Each row is a point. Before rounding, the points of a table are all equally far from one centre. They may lie mostly on one side of it. Write the centre, to within rounding.
In the rows, zero is written as 128.

Points (9 x 3)
[[ 95  56 132]
 [ 85  95 163]
 [130 103  53]
 [127  65 156]
 [130  70  67]
 [120  85  56]
 [121 104 175]
 [ 98  78 162]
 [153 146 150]]
Centre: [119 109 113]

Points (10 x 6)
[[135  96 167  74 135 115]
 [189 162 173 135 108 136]
 [171 134 213  75 110 108]
 [206 156 208 127 138 109]
 [125 155 179 111 187  85]
 [158 128 162  89 100 143]
 [199 162 177 103  87  84]
 [138 126 186  95  84  67]
 [134 171 182 111 101 128]
 [156 170 191 101  88  67]]
Centre: [161 137 167 114 134  91]

Points (15 x 9)
[[132 164 120 160 207 120 152 137  63]
 [154 171 140 154 160  66 168 192 139]
 [127 156  51 211 130 157 150 181 132]
 [177 220  66 191 113 133 156 118 127]
 [106 155 160 130 132 161 176  83  69]
 [ 98 129 142  71  79 139  71 102 115]
 [170  86 147 103  95 104 133  87 132]
 [134 179  64 226 114  76 130  96 120]
 [ 97 188  34 144 166 163 164 101  95]
 [139 169  96  75 155 177 180 102  91]
 [148 129  57 120 120 140 144  42  81]
 [146 169 187  85  89 105  98 141 132]
 [115 194  63  61 159 164 104 124 112]
 [ 89 124 165  76 123  64 153 101 130]
 [124 139 115  80 201 121 131  97  80]]
Centre: [118 154  96 131 112 111 134 134 113]

Points (16 x 12)
[[114 123  86 126 134 116  84 207 102 202 170 154]
 [155  71  96 151 158 102 146 157 137 174  92 103]
 [180  98 213  83 134  84 111 145 108 124 185  94]
 [138 102 128 116  92  81  95 198 132 108 200  56]
 [ 90 125 132 158 117 111  61 164 177 120 169 103]
 [125  98 152 130 138 109  60 197 175 116 161  82]
 [148 172 171 196 128  84  96 177  93 224 208 122]
 [119  94  88 124  68  77  90 169 108 150 185 126]
 [ 99  99  62 127 154  64 106 120 132 148 157  76]
 [ 86 111 110 166 130 136  56 152 141 186 183 133]
 [ 84 116 187 124 100  98  86 164 151 168 164 104]
 [183 131  68 168 132 134  66 108  84 160 133  88]
 [124  92  98 147 122  88  46 134 134 108 203 133]
 [ 94 105  77 111 189  80  92 152 135 147 179  68]
 [167 106  68 129 132  94  76 150 118 160 225 179]
 [125 136 209 101 132  77 109 161 111 208 193  69]]
Centre: [164 134 131 143 145 101 115 149 125 161 178 105]

Points (23 x 18)
[[ 85 173 120 123 149  99 152 133 156 151 204 141 129 162 100 143 145 156]
 [ 65 144 154 142 183  71 151 114 120 135 175  38 102 115 100  84  73 188]
 [136  45  96 154 189  79 128 113 172 108 169 107 133 128 160 144 125 159]
 [120 120  97 231 173  83 145 137 121 192 140  67 114 161 127 138  55 190]
 [ 97 116  97 171 188  76 144  94 162 128 182  99 130 184 106 144 168 187]
 [106  93  61 183 135 131  91 152 149 190 154 128  93 130 110 123  54 188]
 [108  91  94 148 121 128 156 103 163 162 169 114 120  74 101 167 138 208]
 [120 116  77 154 194 150 194 119 133 206 149  91 203 136 131 112 129 192]
 [132 108 115 193 164 128 230 119 124 169 121 124 162  92 104 103  78 141]
 [130  45 121 179 145  97 112  45 118 135 176 101 175 100 144 122 122 173]
 [ 77  70  87 197 189 114 131 109 132 123 217  97 153 132 146 103  98 227]
 [102 121 112 166 188  83 175  67 157 163 158 115 187 111 135 120 172 168]
 [165 128 105 178 120  69 126 142 182 170 198 133 154 131 127  83 153 207]
 [138 125 119  99 227 140 118 139 119 184 190 117 149 183 126 130  88 156]
 [158 108 124 191 156  89 171 111  66 151 166 157 124 176  75 102 107 193]
 [133  86 128 143 182 112 121  93 201 220 117  96 165 173 108 120  52 193]
 [ 46 136 144 117 178 113 181  86 159 160 155  85 147 147 149 137  78 229]
 [ 87 144 105 129 166  68 151 140 156 187 183  79 178 179 151 154  99 204]
 [ 69  92 152 146 215  86 200 128 142 133 145  84 140 167 131 124 125 219]
 [134  77 143 209 156 107 158 106 136 170 236 129 114 136 133  97  64 165]
 [ 84 119  97 151 139 121 172  74 155 198 147  80  97 137 143 164  95 159]
 [137 134  97 169 180 117 186  60 143 172 201  99 150 129 120 119 123 239]
 [152 129  91 161 188  81 121 175 101 161 140  89 102 172 130 147 126 145]]
Centre: [120 116 133 156 151 120 131 121 137 145 145 103 149 138 120 101  98 180]

Points (29 x 24)
[[126  82  84 137 152  97 142 161  88 135 120  78 137 150 179  99 219  74
   77 190 121  78  78 164]
 [119 160 104 161 184 113 141 172 125 175 103  87 156 173 159  95 199 127
   79 201 129  68 113 184]
 [128 149 100  92 125 127 144 142  86 170  68  35 145 152 130  82 188  77
   97 185 146  81 133 162]
 [158 116  81 158 191 127 136  95  89 164 118 110 157 144 170  91 190 103
   63 153 117  66  90 196]
 [112 114 112 158 187 123 148 143  87 113 113  87 124 186 122 116 224 119
   86 139 201  52 100 129]
 [120 113 158 166 168 163 172 114 113 107  94  93 139 211 126 127 215 126
   90 195 158  74  77 164]
 [113 148 126 133 143 139 160  90 117 103 113  51 153 175 158 142 229 144
   94 166 117  89  47 188]
 [151 117  66 155 181 152 158 152  82 116  77 106 158 173 167 117 208 120
   59 202 168  67  91 162]
 [123 136 114 115 149 132 120 123 129 109 126  56 155 109 159  61 174 126
   74 173 172  46 112 170]
 [102  97  74 162 162 130 165 154 145 114  93 123 147 178 150  89 208 120
   70 183 170  61  75 156]
 [104 115 112 148 150 101 127 140  38  88  86  91 156 151 144  80 176 121
  103 189 152  64  76 177]
 [117 114 103 128 153 164 168 163  67 178  46 118 154 127 145 121 163 105
   72 195 140  67  52 208]
 [ 98 174  85 154 198 154 135 142  69 144 109 120 145 181 124 173 158  88
   97 188 145  60  82 206]
 [123 125  97 167 174 141 127 115 120 154 109  52 146 124 194  64 157 124
   75 171 148  83 108 195]
 [165 109 149 135 156 157 174  88  61 156 115  65 170 177 152 130 197 149
   88 181 152  96  92 150]
 [ 85 130  82 149 162 175 138 132 101 144  78 103 116 178 177  75 146  62
   94 188 120  45  89 176]
 [123 122  98 124 162 119 197 169 110 158  69  75 124 181 115 113 138  82
   46 167 162  53 102 177]
 [128  74  86 116 166 109 166 116  78 149  80  69 145 177 149 122 224  72
   80 159 151  68  92 128]
 [116  79 110 170 115 157 186 114 118 152  78  62 157 166 139 121 177 127
   82 185 102  69  80 198]
 [161 141 113 170 140 152 142 155 104 169  75  94 175 162 145 111 178  90
  117 182 108  23  97 188]
 [154 114 163 161 181 122 129 124  80 165  89  89 153 165 126  86 159  94
  104 201 130  64 133 176]
 [121 165 108 153 152 109 153 110  85 124  72  73 131 182 131  76 183  98
  100 209 163  92 125 134]
 [130 128  65 127 170 139 147 128  71 118  97  50 170 153 150  83 178  87
   94 197 116  98  88 165]
 [114 116 135 124 154 149 168 110  42 170  80 101 143 163 112  81 152 108
   95 204 142  94  72 177]
 [154 131 116 126 187 126 160 137 147 156 104  82 145 199 141  98 185  79
   96 207 154  93  95 204]
 [110 151 132 149 198 118 156 159  76  96 125  85 152 141 158 126 180  91
  124 191 169  48  95 175]
 [151 105  67 193 160 136 126 134  86 164  86  60 142 138 143 107 195 134
   78 202 148  90  98 148]
 [152 111  79  95 163 169 149 137  69  93  67 102 125 135 166  69 180  84
  102 194 116  84  69 171]
 [126 123 118 165 170 130 179 125 159 114 102 103 154 171 127  81 162  90
   71 197 142  86  96 114]]
Centre: [123 123 118 118 138 141 123 137 114 133  90 114 122 150 152 148 157 121
 100 143 137 100 104 156]

Points (31 x 24)
[[163 202 180  91 106  97 169 195 117  96 120 106 144  61 153 172 119 143
  149 125 102 143 101 142]
 [185 214 179 112 148 115 106 142  97  96 164 110 128 112 198 173 114 112
  156 141  79 116  84 102]
 [158 203 220  86 105 118 138 169  61 101 160 111 140  66 138 157  75 152
  137  94  52 123 109 121]
 [183 190 203 108 102 124 147 201 109 157 203 138 155  78 107 155  94 142
  117  80 119 148  78 152]
 [171 180 213  90  89  63 157 186 105 142 179 127  90  81 124 116  67 124
  146 128  53 144  95 125]
 [185 185 177  91  85  84 104 197  92  80 194 146 124  79 133 162 105 146
  149 117  57 131 135 125]
 [173 230 198 102 107 123 135 169  75  78 132 146 111  85 141 153  86 126
  157 104  59 154  99  99]
 [181 178 192  65  98 106 167 196  98 106 169 102 150  63 133 159  97 156
  139 115  61 100  90 143]
 [160 219 219 123 108  55 162 201  95  99 159 132 126 106 142 118  78 144
  167 116  46 106  97 134]
 [156 192 205  53 106 121 187 166 100 103 155 117 140 108 132 132 118 135
  102 115  40 147 112 127]
 [158 202 184  98 117 107 149 190  71 139 171 146  91  62 154 165 121 102
  112 128  77 139 104 125]
 [189 200 197 116  98  71 149 161  62 125 168 139 134 138  86 144  86 114
  142  88  61 137  90 128]
 [238 195 212  96 103 114 165 152  93 126 164 143 138  49 139 162  98 131
   87 112  83 131 163 110]
 [174 211 159 113 120 133 150 182  85 114 179 114 116  90 117 171 116 116
  142 126  77 154  92 113]
 [174 157 178  61 107  89 138 179  62 158 141 127 115  83 116 168 112 135
  131 112  46 138 104 103]
 [165 188 191  97 129  81 140 179 128 122 186 122 118 104 138 139  78 110
  163 154  56 122 122 140]
 [163 201 179 105 127 122 147 178  63 146 172 149 147  76 161 165 117  99
  146  96  61 139 121 155]
 [199 168 190  56  90 129 146 189  75 117 176 134 126  76 123 159 110 144
  152 128  90 168 104 154]
 [180 182 166  88  95  77 154 152  56 140 193  98 113  84 148 120  92 113
  114 114  59 155  95 107]
 [148 186 196  96 115 117 174 180  63  89 180 138  77 105 152 140 123 137
  151  90  89 149 100 123]
 [148 193 172 121  74 111 107 192  69  94 188 102 138  88 154 148 101 109
  140  99  76 149  72  98]
 [140 175 189 115  91  68 123 207  98 107 150 100 110  92 128 163  64 171
  125 118  83 113  95 156]
 [142 145 217  81 101 120 102 204  88 139 154 134 168  88 138 166  91 122
  148 114  71 147  79  85]
 [219 190 192 126 100 141 139 203  44 131 203 159 150  99 171 149  76 136
  157 155  65 106  76 114]
 [196 217 209 119  70  90 155 154 112  52 169 138 114 125 110 155 137 178
  132 111  89 122 119  79]
 [168 217 195 107 101 120 155 145  49 135 184 141 141  86  94 158 132 131
  142 118 100 136 111 124]
 [171 186 209  73 114 107 157 140  56 114 192 144 119 106 144 157 136 111
  101 109  89  99  85 160]
 [167 204 190  57  90  99 138 167  88 113 146 123 130  71 134 163  74 155
  144 119  83 129  78  99]
 [212 197 184 101 127 116 174 195  66  81 154 165 111 100 129 151  93 110
  136  95  68 124 103 132]
 [169 180 200  85 104  93 134 187  87 129 195  88 108 126 136 150 113 117
  153 100  59  88 119 147]
 [164 185 224  73 118 108 147 224  63 109 162 128 110  79 137 133 105 144
   92 144 102 133  89 113]]
Centre: [198 155 199 146  88 122 123 156 110 136 133 143 133 111 162 102 127 159
 121 117  85 118  99 124]

Points (31 x 24)
[[184 110 147 198 106 166 142  85  99 132 171 211 111 165  82 134  42 116
  153 115 201 102 141 124]
 [175 109 121 144 157 176 188  69 131 114 119 208 177 157 134 121  83 152
   87 106 180  86 143 150]
 [175  63 162 161 169 158 187  64 115 145 174 216  98 164 125 118  89 152
   95 111  96 114 199 148]
 [107  50 130 156 120 185 156 120  96 151 150 180 164 130 108 116 104 160
  131 100 207 123 129  66]
 [153  79 100 103 127 178 168  67 119 110 178 194 126 161 141 127  82 179
   95  77 137 107 138 118]
 [237 106 126 172 121 183 152  89 107 148 178 199 164 169  83 141  60 124
  123  97 173  51 144 129]
 [154  90 160 150 120 183 235  72  92 138 128 157 143 121 120 118  92 126
  152  62 180  85 148 142]
 [173 110 119 153 135 168 182 102 126 116 160 205 182 171 119 139  69 208
  106 103 175 109 183 116]
 [145  70 146 183 152 145 170 108  98 148 123 202 127 136  75 188 101 186
  115  78 183 123 152 135]
 [170 106 157 186 107 171 191 110 110 145 107 225 143 200 115 111 109 168
  140  92 144  71 186 115]
 [178 102 148 182 157 183 147  61  95 133 117 216 168 146 105 141  73 154
  138  80 139 103 101 132]
 [177  96 135 204 118 215 177 101  82 153 169 215 147 175 155 130  80 143
  146 104 173 148 146 138]
 [142  80 181 203 167 174 191  75 107 166 188 170 116 169  99 140  72 130
  115  74 177  98 146 112]
 [142  78 119 181 129 152 133  71 107 146  97 208 164 157 112 173  73 148
  110  96 141  81 133 129]
 [173  79 128 158 133 177 198  68 104 137 143 199 108 163 138 156 117 187
  110  80 154  78 133 128]
 [200  52 136 186 144 118 185  41 107 151 151 215 102 166  98 115 105 132
  112  78 152 107 108 136]
 [174 101 129 189 140 172 182 125  81  95 139 219 131 174 129 138  60 173
  138  76 153 107 105 135]
 [194 102  99 197 123 128 158  79 122 128 144 233 152 167  96 120  71 159
  143  85 167  91 108 142]
 [171 112 115 179 105 201 167  95 127 143 142 216 139 174 112 152  73 161
  132 101 179 115 135  99]
 [180  73 138 179 133 155 133  61 126 125 161 177 147 159 118 177  73 177
  136  64 152 145 163  74]
 [166  95 122 170  83 126 192 100 118 151 136 199  75 183  95 139 101 142
  165  81 182  72 159 123]
 [183  95 147 163 146 121 169  83 120 160 171 218 135 175 141 152  72 176
  115 121 204 116 122 168]
 [208 115 117 180 128 161 173  79 140 112 118 189 145 199 107 111  39 121
   72 125 150  98 145 111]
 [181 113 136 193 122 156 185 106 114 118 136 224 145 151 115 144  53 145
  115  90 183 132 187  99]
 [168  89  99 190 131 159 182  92 117 121 169 178 153 174 150 122  63 198
  138 146 156  59 124 114]
 [164  78 119 163 130 162 192  99  81 158 153 213  97 149 130 112 112 171
  158  91 135 145  76 105]
 [185  81 124 145 100 176 158 121  51 143 165 198 153 146 151  92  87 206
  100  88 177  94 139 106]
 [183  68 169 154 105 156 191  51  80 148 143 231 132 186 117 128  95  97
  154 102 135 135 145 105]
 [137  90 162 164 162 149 160  62 120 159 167 205 175 198 106  96  67 120
  176 108 189 104 109 137]
 [172 112 180 144 143 134 162  69  97 124 150 183 117 110  90 144  61 183
  150 112 145 128 105  82]
 [187  57 110 200 102 140 187  89 109 159 162 164 122 149 107 129  62 187
  108 110 167  51 150 114]]
Centre: [179  91 138 152 138 132 143 128  99 133 154 132 143 163 108 109 121 125
 132 120 139 123 153 138]
